Each row of a before or after table is a point. The points were changed in one or more steps. Then noise was added and the rows were shuffled. The steps act on how far a point lies along the listed directions, d1 being the first. What was done? A step turns or swaps two directions, mirrors them in a line or flattens them onto one, adds a multiple of one to another, or multiplies one. Angles are multiples of 10 degrees, from the lower direction toward the higher: turns from -170 to 170, lines from 10 to 170 but not 90. Use the fewest steps. Two steps may share a direction if one is a turn and the other turns, adds or multiplies; they go together, in the order done. Otherwise the lowest direction goes first.

Directions:
(1): [-6 50]
(2): [-50  -6]
Before (11 x 2)
[[-23   0]
 [-51 -16]
 [-15 -25]
 [ 16 -31]
 [ 17  57]
 [-86 -44]
 [ 28  11]
 [-39 -16]
 [-21  37]
 [-31  15]
 [-66  16]]
After (11 x 2)
[[ 76  59]
 [-28 -13]
 [ 49  27]
 [ 28 -34]
 [ 64  -1]
 [ -8 -57]
 [ 21   4]
 [ 35  25]
 [ 30 -10]
 [-23  26]
 [ 13  27]]
Steps: turn d1 and d2 by -170 degrees

Directions:
(1): [ 28  48 -44   7 -14  50]
(2): [ -1  50  16  53  33 -32]
(3): [-13  31  68 -22  -7  39]
(4): [ 79   0  20 -24  11 -21]
(5): [ 23 -35  24  62 -32  24]
Before (9 x 6)
[[-55  39 -63  60 -16  17]
 [-18 -66  30  10  -7 -23]
 [-42  47  20  33  25 -15]
 [-16  41 -23  12  25 -25]
 [ 45 -43  44  38  -6 -44]
 [-18  44  -3  60  18 -49]
 [ 60 -43  43  11 -25  12]
 [ 35 -20  64  21  15 -27]
 [-31  44 -46  25  37 -24]]
After (9 x 6)
[[ 28 -39 -48 -48 -14  15]
 [ 63 -28 -12 -53 -15 -25]
 [ 38 -11  44  37  18 -67]
 [ 19  32 -75 -76   0  -5]
 [ 26 -20  12 -72  -6   7]
 [ 36 -18  63  19  17 -31]
 [ 24 -34 -22 -37 -17  13]
 [-29 -15  26   3  34 -61]
 [ 17  34  42  60  23 -29]]
Steps: turn d4 and d5 by 110 degrees; turn d2 and d4 by 120 degrees

Directions:
(1): [ 58  18  27  24 -20  64 -14 -11  57  34   0]
(2): [ 21 -23  12  42  -4 -44 -37  16  39 -56 -55]
Before (12 x 11)
[[ 11 -19   5  33   0 -34 -18  14  31 -41 -41]
 [-20  -4  -8 -12   8 -23  13   8 -17 -15   3]
 [ 17  -3   4  17  -1  -7  -4  -4  12 -11 -17]
 [ -9 -20   2   1   4 -13 -12  12  -2 -10  -6]
 [  8   1  -5   1  -4   7   2   0   6  -3   1]
 [ -1  -8   0   1   1   0  -8  -2  -9   7  -4]
 [-31 -12  -9 -10  12 -40  10  12 -37 -14   3]
 [  1   6   4  -8  -1  17  -1   4  -6   2   0]
 [-14 -13  -2  -9   3  -6   9  10 -21  -5   6]
 [ 14  -8  -1  15   0   0 -10   5  18 -14 -17]
 [  1   2   3   4   3   2   2  -1   8  -3   2]
 [ -2  -4   4   0   5  12   2  -5  -4   3   0]]
After (12 x 11)
[[ -10    8   -2  -20    3   18    8    2  -21   10   11]
 [  46  -51   25   96   -7  -93  -71   36   92 -120 -121]
 [  -9   -2    1   -7    7   14    8   -6  -13    8    8]
 [  20   10   11    4   -7   25    4    0   23   12    6]
 [  16  -22   15   22   -3   -9  -28   13   28  -19  -24]
 [  -3   -1    0    4    5   -6    2    1    4   -9   -1]
 [  13  -25    0   33    2  -39  -27   16   26  -53  -48]
 [  10    0    9   -5   -6   32    9    2   -1   21   15]
 [  -1   -2   -9   -2   -1   -4    4    2   -3   -9    0]
 [  35    9   23   16  -10   34   -5   -1   28   27    6]
 [   2   -7    1    2    0    3   -9   -3   -7    9   -3]
 [  17  -19    4   33    1  -42  -20    6   20  -46  -45]]
Steps: multiply d1 by -1; multiply d2 by 3
